Each point is reached from the start by the listed moves, each made once or not at all, plus a little noise. Is the number of moves made odd or even? Then give how often each move was made.

Moves:
(1): [-35  17  16 -24  -1]
(2): [-118    7   22    6    1]
(3): [ 39 -12 -24 -33  36]
Start: [ -6   0 -12  14  -5]
Points:
[ 33 -12 -35 -21  30] -> odd (0, 0, 1)
[-121   13    0  -38   29] -> odd (1, 1, 1)
[-42  15   2 -12  -7] -> odd (1, 0, 0)

Moves:
(1): [-25   6  19   0  19 -21  -5 -15 -32]
(2): [  4   6  17  -9   8  25  17 -21   9]
(3): [  7  18  15  -6  -9  30  -2  -2 -12]
(4): [ 17 -24  18  22 -13 -25   0  14  25]
(5): [  5 -14  17 -27 -25  14 -31   1  10]
(6): [ -4   4  -1 -36  24   2  26  23  -4]
(7): [ 15   8  -8  21  15 -44 -30   3  11]
(8): [ 42 -52  13  52  12  21 -58  69  39]
(9): [ 45 -12  -6   2  12  37 -22  14  -9]
Start: [ 13  32 -18 -12   2 -13 -16   6  18]
Points:
[ 121  -17   -2   54   50   30 -110   73   69] -> even (0, 1, 0, 0, 0, 0, 1, 1, 1)
[ 98 -20  53   7  10   8 -96  94  97] -> odd (0, 1, 1, 1, 1, 1, 1, 1, 0)
[ 17  37  -2 -22   8  10   1 -15  24] -> odd (0, 1, 0, 0, 0, 0, 0, 0, 0)
[  54   26    2  -13   22  -25 -107   13   -3] -> even (1, 0, 0, 0, 1, 0, 1, 0, 1)
[  83   -3   15   -8   21   11 -109  100   63] -> odd (0, 0, 1, 0, 1, 1, 1, 1, 0)
[ 57  41  17 -53  38   5 -81  30 -16] -> even (1, 0, 1, 0, 1, 1, 1, 0, 1)

Moves:
(1): [-21  16 -22   5   2 -21   4  15 -13   4  -5  12  11 -15 -25  -1]
(2): [ 19  -1  -8   1 -13   7 -13  14   2   3  -6   5 -10   6 -17   1]
(3): [ -3  -7   2  18  -4  11   1   5   5  11  -5  -9  -8   3 -15  -6]
(4): [-30  -3   9  10   5   0  -7   6  -5 -14 -19  -3 -10   0 -21 -15]
(5): [  5  -2   5  -3  13  -6  -7   3 -11   5  11 -12  -6  10  -5  -4]
(6): [ 20   0 -19  -1  -2   9   9   6 -11  -9  13   4   1  -1  -2  10]
(7): [ 11  17  -4  -8   1  -2  -5 -14 -15  -9  -3   8 -13 -18  -5  -8]
(8): [  9  -7   9  13   5   5 -10   5   9  -6   4  -3 -10   1  -3  -2]
(9): [  0   7   2   6  -2   4  -4  -7  -3   1  -8 -10  10 -14  -6  10]
(10): [ -4   6 -11 -14  10  10 -14  -4  -9  10  13  16  11 -14  -9   3]
(11): [  7  13  17  27 -23   2  20  36  12   1  -2  -3  16  16 -19  -3]
(12): [ 4  1 -5 -1 25 14  5 -1 30 -1 -3 -6  4 10 -2 11]
(13): [  9 -14  -1  -4   8   3  13  13  11  14   1   0   0 -17 -16  -2]
(14): [ 13   4  -2 -12  -7 -12   5 -10 -15  -7   4  11  -7   5 -14  16]
Start: [ -3   3   3 -10  -6 -13  17   2  12  -7  14  -2  12  -6  -2   0]
Points:
[ 32 -22 -11   2  24  37   0  35  58  24  17   1  -1 -19 -65   4] -> even (0, 1, 1, 0, 0, 0, 0, 1, 0, 1, 0, 1, 1, 0)
[ 67  21 -34 -10   9  33 -10  -5   5 -15  22  13  -9 -27 -74  35] -> odd (0, 1, 1, 0, 0, 1, 1, 1, 1, 1, 0, 1, 0, 1)
[ 45  45 -46 -23 -12 -34   7   9 -56 -20  21  16  -3 -33 -77  24] -> odd (1, 1, 0, 0, 1, 1, 1, 0, 1, 0, 0, 0, 0, 1)
[ -13   24  -21   -2    8   -8  -20   31  -11   -6  -13   24    1  -77
 -104  -14] -> even (1, 1, 0, 1, 0, 0, 1, 1, 1, 1, 0, 0, 1, 0)
[   1   18   -6   13    3  -28   38   80   22   -1   -7    2    9    9
 -121    1] -> even (1, 1, 0, 1, 1, 0, 0, 0, 0, 0, 1, 1, 1, 1)
[  1  11 -19   2  26 -26  16  38 -24 -23  17   5 -14 -47 -82 -24] -> odd (1, 0, 0, 1, 1, 1, 1, 1, 0, 0, 0, 0, 1, 0)

Moves:
(1): [ -6 -17  -2 -12  -2  18   2  11  13  -6 -11 -15   7   2  -4   2   5  -5
   1  -7   2 -15  -3   8 -16  -3]
(2): [  4 -14   0   0  19  11  -6 -12  -9 -17 -10  13   8   6 -20   3   3   7
 -13  12  20  10 -13  18  -4   3]
(3): [ -2 -15 -13  -2  11  16   8   9  15   1  -7  12   2  -1   0   0  21   6
   8   1  12  26   5  10  10  29]
(4): [ -5   5   4  12   8   8   3  12   0 -22   7 -14   2   3  -8   7   3   9
  12  10 -21 -12  -8 -15  10  15]
(5): [-20 -41   1  -8 -12   2 -11   9  18 -17 -16  36 -11  -2 -11   3  -5   7
   6   5  26  -3   3  -1  25  -3]
(6): [ -9  -1   0   7  13   5   4  -6  17   9   0  -4   2   7  -3  16   0  -3
 -10   5   9   5  -8  -2  -5  17]
(7): [ 11  -1  -3 -10  -5  11  -2 -22   5  15   5  -2   6   4  -7 -15   0  -8
  18  -9   1   4 -17   7 -15  17]
(8): [ -2   6  -3  -7 -10   8  13  15 -11  16  -5   6  10   6   2  19   5  -5
  -7  -3  16  -9   2 -16   8 -14]
(9): [  5  12   5 -15   6   9  18 -20   5 -22 -13  14  -3 -17  -4 -24  -9  -7
   5  -7  31  -2 -15  -2   2  32]
(10): [ 10   4  11  14  11 -12  -2  -4   3  -1 -21 -13 -26   5   6 -18  11 -22
   7  -9 -12 -10  -5  -3   6  -7]
(11): [ -9 -25   7  -5 -12  20 -12  21   2   8  -1   3 -14  -2   9   3   8  17
 -16  16 -12  -4  -7   7  35 -22]
(12): [ 23 -20  -3 -15  -6 -18  -7  10  -6  20   6  22 -19 -16  -8  -7   4 -12
   3 -11  26 -31   3  -4  -8   1]
(13): [ -3 -28  18  16   4   8  -6   9 -17   0  10   5 -19   1   9   2   2  -8
 -17   8 -19  13  32 -19  -6   9]
(14): [-18  10   3   5   8   7  16   2  -4   6   5  -6  -4  10  -7   3   3   4
 -11  -7 -13  10  -6  -9  16  -2]
(15): [  2   3   3 -14 -22 -20  -2  17  23 -18  -9  -1 -13  -1  38   5 -12   8
   0 -11   0   0 -11  11  -8 -12]
(16): [  6  25   9 -12 -29  -6   0 -10  -7   1   4  -8   3  -5 -27  -7   2  -4
  15  -9  -5   5  -6 -22   7   5]
(17): [-11 -18 -21   5  -7  -3   2  -2  -3  16  20  -2  -8  -2   5  22   2 -12
 -11  26  -9  -7  -1  20  -4  -5]
(18): [-18  -5  27  12   8   4   2  -7  10   2  -2  -4  25   9  -3   8 -17  -5
   4  -8 -12  46  10  23  -9  30]
(19): [ -7 -11   0   6  -8  -1  10   3  -1  16  -5 -26  -2  -6   2  16  -3   4
   4 -14 -11   5   6 -12  -6   8]
(20): [ -6  -7  -1   5   5   6   6 -14  20  -9 -23  -2   7  29 -16   2 -21 -11
 -41 -37  -9   2 -19  20  -5  15]
(21): [  1  -3 -19 -13  15   4 -15  16 -10   9   9   1   2  -8   3  28  15  -3
   9   3   1  -9  15  -8  -6 -11]
(22): [  1  13   2  -1   1  13  18  -2  -6  -8  -5  28 -10 -25 -18   4  -6   3
 -12  -4  10  -5 -12  -5  -6   5]
(23): [  9   7  -1 -10  -1 -21  20   1   3  -2  20  11   3 -12   8  47 -17  11
  -5  21 -16 -14  24  -8   9 -26]
(24): [ 13 -20 -18   5  25  -2   7  12  35 -31   9   4 -15   1  17  -5 -24 -10
   3   6  29   2 -18  16   4   3]
Start: [ 10   0   2   3  10  13  -5   9 -15   7 -30  13 -29   1   2 -18   1  -5
 -19   9  29  17  12  20  -7   5]
Points:
[  9 -94  -8 -51 -21  45  25  21  94  20 -35   8 -57 -26  15  -4 -21 -35
   7 -16  86  49 -53  81 -21 106] -> odd (1, 0, 1, 0, 0, 1, 1, 0, 1, 0, 1, 1, 0, 0, 1, 1, 1, 1, 1, 0, 0, 0, 0, 1)
[-34 -72   1  -2   5  38  10  62  62 -15 -16  -5 -49  15  54  22 -32  -6
 -46  22  16  48 -23  95  13  -5] -> odd (1, 0, 0, 0, 0, 0, 0, 0, 0, 0, 1, 0, 0, 1, 1, 0, 1, 1, 0, 0, 0, 0, 0, 1)
[ -32 -121   -4  -35   18   23   44   89   85  -30  -62   30  -89    1
   30   92  -48  -38  -56  -16   43  -37  -20   47   44    4] -> odd (1, 0, 0, 1, 1, 0, 0, 1, 1, 1, 1, 1, 0, 1, 1, 0, 1, 1, 1, 1, 1, 0, 1, 1)
[ 10  -8   0 -85 -47  33  63  57   5  19 -57  44 -63 -43 -21  72 -24  -6
 -76 -60  47 -50 -18 -22   9 -21] -> odd (1, 0, 0, 0, 0, 0, 0, 1, 1, 0, 1, 1, 0, 1, 1, 1, 0, 0, 1, 1, 1, 1, 1, 0)
[  -6  -79   -3   -8    8   45   48   55   18  -38  -40   53 -109  -32
  -21   83  -39  -35  -67   25   25  -32    4  -32   63    8] -> odd (0, 0, 0, 1, 1, 0, 0, 1, 1, 1, 1, 0, 1, 0, 0, 1, 1, 0, 1, 1, 1, 1, 1, 1)
[ 43 -82  24 -23   3  43 -11  63  34 -19 -45  10 -95  12   4 -14   7 -39
 -24   6  60 -24 -46   5   1  14] -> odd (1, 1, 0, 1, 0, 1, 1, 1, 0, 1, 1, 1, 1, 0, 1, 1, 0, 0, 0, 0, 0, 0, 0, 1)
[ -20 -100  -37  -54   28   42   45   74   92  -58  -32   90 -105  -30
   -1   89  -53   -9  -88   21   82  -65  -54   49   34    7] -> odd (1, 0, 0, 1, 1, 1, 0, 0, 1, 0, 1, 1, 0, 1, 1, 0, 1, 0, 0, 1, 1, 1, 1, 1)
[ 16 -38  35 -46  -8   4  33 -17 114 -82 -88  36 -47  20  -3 -17 -87 -52
  -7 -56  61  30 -45  68  -9  59] -> odd (1, 0, 0, 0, 1, 0, 1, 0, 1, 1, 0, 0, 0, 0, 1, 1, 0, 1, 0, 1, 0, 0, 1, 1)
[ -11 -116   12  -47   20   66   35   20   29   26  -63   92  -54   -6
  -36   29   13  -29  -33   26   86   18   -6   69   49   34] -> even (1, 1, 1, 0, 1, 0, 1, 1, 1, 1, 1, 1, 0, 1, 0, 0, 1, 1, 0, 0, 0, 0, 1, 0)
[ 18 -77  10  26  94  40  42 -36  51 -24 -20  45 -52   3   9  18 -24 -57
 -30  56  62  88   9  77 -17 108] -> odd (0, 1, 1, 0, 0, 1, 1, 0, 1, 1, 0, 0, 1, 0, 0, 0, 1, 1, 0, 0, 0, 0, 1, 1)
[-38 -95 -38 -26   3  37  31 108  56 -42 -12  32 -94 -39  37 117 -29  30
 -40  54  13 -36  -9  27  44 -49] -> even (1, 0, 0, 1, 1, 0, 0, 0, 0, 0, 1, 0, 0, 1, 1, 0, 1, 0, 1, 0, 1, 1, 1, 1)
[  20 -106   -5  -13   53   25   21   16   15    2   -4  108  -92  -32
  -52   51   -3  -55  -13   35   66   53   25   33    9   55] -> odd (0, 1, 1, 0, 1, 0, 1, 0, 0, 1, 0, 1, 1, 1, 0, 1, 1, 1, 0, 0, 1, 1, 1, 1)

Moves:
(1): [ -3 -14 -13  -8   2  -3  -4  -8  -9  10   3 -19  20  -5  17   7 -23  15
 -43   4   7 -37   7 -54 -16  -4  11]
(2): [  1 -21  -1  -4   5  -6  10   3   0   1 -10   5  19   6  -4   4   5 -12
   7   7   8  12  -6   2  13  -7  -2]
(3): [  8   3 -14  20 -12  30  26   5  30  -4  10 -15 -12  -8  27  23  17  12
  -1  -1 -10  11  13   1  10 -12 -12]
(4): [-13 -11  -6  -5   5   7  -2   6  13   5  18  18   2   4  -5   1 -13   2
   2  11  18   6  -7   6  15   4  -1]
(5): [  6  -4  -6   7  -1   4  -1  -6  -7  15  -1 -14   3   9   3   1  11  11
 -17 -25  -2 -16  -4 -21  -2  -7 -10]
(6): [  0  18 -25 -14  -6  -1  -6   3  -9  12  11  34   4   6   0   8  -7 -18
   4   4  13  11 -12  -8   4   2   4]
(7): [  2   7 -11 -23  -1 -11  -2 -41  -6  -1  -6 -21 -39 -12  15 -11 -27  -9
   2  -2 -18  -7 -12   8 -10  35   5]
(8): [  1   4   6  -7   2  13 -22 -19  -7  15   5  19  17  -2  -4   4 -15  -3
  -2  -2 -13  15   7  26   4   8   8]
(9): [ 34   8  -3 -10   6  -7 -17  19 -13  -5  12 -13   8  10  13  -1   0 -10
  -8 -22  -2  -9   5  13  26 -15   5]
(10): [ -4  11  15   9   3   9  -1  -5  -6  10 -26  -5   9 -10  14  -4   3  -6
  17  -1   3   7 -19   9   6  13  11]
(11): [ -4  -2  -7  -6   4  11  13  17   1   2  -8 -12  13   7   8  -6   3   7
  20  -7  -2   3  14 -16  -3  14  -6]
(12): [ -5   5  -1 -11 -11   2  29  18  19   5 -14  11 -45  -5   9 -14  14 -24
  -5 -27 -14  -2 -13  21  -4   2  -6]
(13): [ -6   0  -4  -4   8   5  -7  -1   8 -27  -4   1  38  13  -2 -15  -8 -18
   8  13  10   7   1  -5  -3   6 -24]
(14): [-10   4 -39 -12   0   5 -20   5  11 -16 -10 -23  14  -1   8  10   9  -8
   1 -11  -6  10  25  10  16  14   2]
(15): [  1  -2  -1   3  -5  -3  -8  -1 -15   0  -6   5  -8 -12   4  -8   3 -10
  31  -5 -15  13   6   2  14   2   9]
(16): [  1   7  -7   9  -2  15  -7  -4  38  -8  18  11  11   2  12  12  17   4
 -16  20 -10  20 -21   2 -22   8 -11]
(17): [-19  13  15 -26  -4 -14  -7 -16 -19   5  -7 -10  24  -8   0 -23  -3  -2
  14 -19   7  21  -9  -2  24  23  24]
(18): [ -1  -8  -8  -8  -5  12   3  12  -4 -14  -6   3   1  -4  -3   0  15   4
  -8  14   3   1  -3  -2  -7   2  -5]
(19): [ -7   7  19   7  11  11  29  16   3  -9   3  10 -10  -8   4  -4  12   3
  27  33 -14 -22   0   5   4  -3  -6]
(20): [-24 -26   4  -5 -25 -12  10 -14  15 -26 -33   0  11 -14   9  28 -27   8
  17  -1  -7 -10   2   0  -3   7   4]
(21): [  7  -4  21   9  -4  26  46  31   2  10   6 -24   8 -16 -12 -23  15 -30
  23  14   5 -29 -16  31  16  -5 -15]
(22): [  8 -38 -11 -14 -10 -23  -5  -4 -26  21 -15 -19  -4 -42  11   4   0  -6
 -14 -13   7 -14  20 -10  11  21 -11]
(23): [ -7   3 -11  -2 -13  -3  -6   4 -12  -1  13   5   6  13   6  -3   6  -1
   3  24   0 -10  -5   7  -6 -11   0]
(24): [ -3 -13 -32  19  -9  -7 -23 -23   9  -5  13  19  19  34   2   0   3  -6
  -8 -39   6  42  25 -27   5  32   7]
Start: [-30  10  -3  18  13  -7  -7 -37   2  -9  12  12   1 -17  13 -12   8  -4
  -8  16   0   8   4   4 -22  15  16]
Points:
[-34 -22 -62 -66  -9 -34 -12   3 -62  27   0  22  62 -22  55 -67  22 -86
  35 -46  28  29  -5  -7  67  48  -4] -> even (0, 1, 0, 1, 1, 1, 0, 0, 1, 0, 1, 1, 1, 0, 1, 0, 1, 0, 0, 0, 0, 1, 1, 0)
[-73 -60 -44 -32 -46  26  22 -31   0 -48 -38 -46 121 -78  49  -6  25 -62
  38  41   4  21  35  60  52  61 -16] -> odd (0, 1, 1, 0, 0, 0, 0, 1, 0, 0, 0, 0, 1, 1, 0, 0, 1, 1, 0, 1, 1, 1, 1, 0)
[-70  -2 -20 -48 -25 -15  34 -66 -37   3 -27 -32  34 -68  53 -41 -57 -40
  60   2 -11 -27 -15 -36   7  92  57] -> even (1, 0, 0, 0, 0, 1, 1, 0, 0, 0, 1, 0, 0, 0, 1, 0, 1, 0, 0, 1, 1, 0, 0, 0)

Moves:
(1): [  2   7   8 -12 -16   0   7  15  24  -8 -31 -12   9   8  11   1  11  -2
 -36 -12  29   4  -7  10]
(2): [-30  16 -12   1   5  -6  10  11   2   0 -11 -11  -9  -3   5  -1   0   9
   2  -1 -24  18  -5  -3]
(3): [  5  -6  -6   5 -18   2   3  10 -12   4  -7  -8 -10  15  13  12   8  15
  -1  -8 -12  -2  -9  -9]
(4): [  3  18  -6 -22 -17  18  -9   1  22  -5  24  -5  -9 -24  -6  19   3  13
  17 -28  -7   5   3  13]
(5): [ 11  45   5  12  -7   6  -3  20  -4   2   2  -8  -6  12 -23   2   0   6
   2   8  -7   2 -14 -12]
(6): [  5   6  -9   0  -9  -2  18  -2  -1   7  13  23  -3 -26  -5  -2 -23  14
 -14  -4  19  18   4   5]
(7): [  7  -4  -6  -1  -2   4   2 -10  11 -15  15  12 -12 -14 -11   2  -9   6
 -14 -10   0  -3  -8   2]
(8): [-32  -1 -21  18  24  14   9 -18   8  -3 -19  -6  -1  24 -25  14 -10 -23
 -11 -17  16  11 -13  29]
(9): [ 14  -7   1 -14  16  26  -1  -8   1  17   9   1  12  18 -14  -5 -15   3
  -7 -10  -9   9  12 -26]
(10): [ 13  10   2 -31   6  -2   3   5 -19  -5 -16  -4  -2   0  12  12   1  13
  -3  22  -1   0 -17 -11]
(11): [  0   0  -2 -19 -10  11  -3  -9 -13 -13   4 -29   2   8 -15 -23  -4  -6
 -11  18   6   5   9  -9]
(12): [-31  14 -10  16  12   3   7 -21  -4  22 -11  -9  -7  -8 -12  14  -5   5
  10  16  -5 -37  33  17]
(13): [  8 -25   6   1  23  20  12 -19  -1   5  -5 -16  13   3 -10   6  21   4
  12 -14   5  24   0  10]
(14): [ -3  20   6  18 -14  13  -7   1 -14   2   8  20  16   2  22  12  -1  14
 -17 -14 -12  14 -10  25]
(15): [-18  -2   1  -9  -8  15  11  19  -2  15   2  -1   3 -42 -25  24  18 -12
   2 -14   0 -27 -18  -2]
(16): [ 33   0 -22  -1  -2   1 -23   1 -13  -1  -2  14 -10 -16  -3 -19  23   1
  -8  -4   4  -1   8   6]
(17): [ -5   4  -9  -6   7  -1  -8 -10  22   4  -5  -9   7  -3   5   2  13   2
  -3  16  14   6 -21 -20]
(18): [ -4   0   5   1   6  -3 -17   0  -1 -12  -7  -3   7  -9 -12   1  -7  12
   1  -3  22   2  -9   2]
(19): [ 30  15 -20 -10   3 -57  -5  -7 -16 -12   9 -22  20  13  -9  -5   0 -19
   1 -27   0 -25   4   1]
(20): [ -7  -2  -6   1 -11  -1   7  -1 -15 -10  -3  -7   8  -5  14 -11   5   5
   7  -7   8 -14  -9 -12]
(21): [ -3  -3   4 -25  31  14  -4  21  -6  -5  19  -1 -18   9  -7   5   4  11
  11  -3   7 -11  -1  -2]
(22): [  5   1  -6   6  -1  -3  15  15   8  -6  -3 -11  14 -11   1 -10   1  14
  -2  12 -17 -23 -16  13]
(23): [ 18 -13  -2   5   2   1  -5  -5   5  -3  -1 -17  -5 -13  21   4  -8 -22
  -9  -4   0   1  -4  -5]
(24): [  1   5   7  -5  -9  -1  -9  -6  -3  26  -2  18 -15  21  13 -19   4  -1
   1  -9 -20  10 -14   3]
Start: [  9  -9   6  -1  -7  -7  -3   0  15  13   0  -7   8   8  -1   5  -4   3
   4  -4 -12   5 -23 -10]
Points:
[  48   51  -67 -121  -11   13    0   19   -5    4   11  -69   -7  -87
  -41   -9   -3   47  -48  -71    2  -64  -59   -6] -> even (1, 1, 0, 1, 0, 1, 1, 0, 1, 1, 1, 1, 0, 0, 1, 1, 0, 1, 1, 1, 1, 1, 1, 1)
[  -4   60  -42  -14  -16  102   54    3   35   50  -43  -76   48  -43
  -19   99   13   52  -50  -62    9   -5 -108   17] -> even (1, 0, 1, 1, 1, 1, 0, 1, 1, 1, 0, 1, 1, 1, 1, 0, 1, 0, 0, 1, 0, 1, 1, 0)
[ -33   48  -16  -67   36   95   13  -18    5   37   15  -57  -43   -3
 -109   62   19   16   21  -36  -17  -18  -62   29] -> odd (0, 0, 0, 1, 1, 0, 1, 1, 0, 1, 1, 1, 1, 0, 1, 0, 0, 0, 0, 0, 1, 0, 0, 1)
[  29   87  -24  -14  -35  -43  -15   47   -4    7  -15  -43    8   29
   49    6    1   46  -52  -73   14   29 -117  -27] -> odd (1, 1, 1, 0, 1, 1, 0, 0, 0, 0, 0, 0, 0, 1, 0, 0, 1, 1, 1, 1, 1, 0, 1, 1)
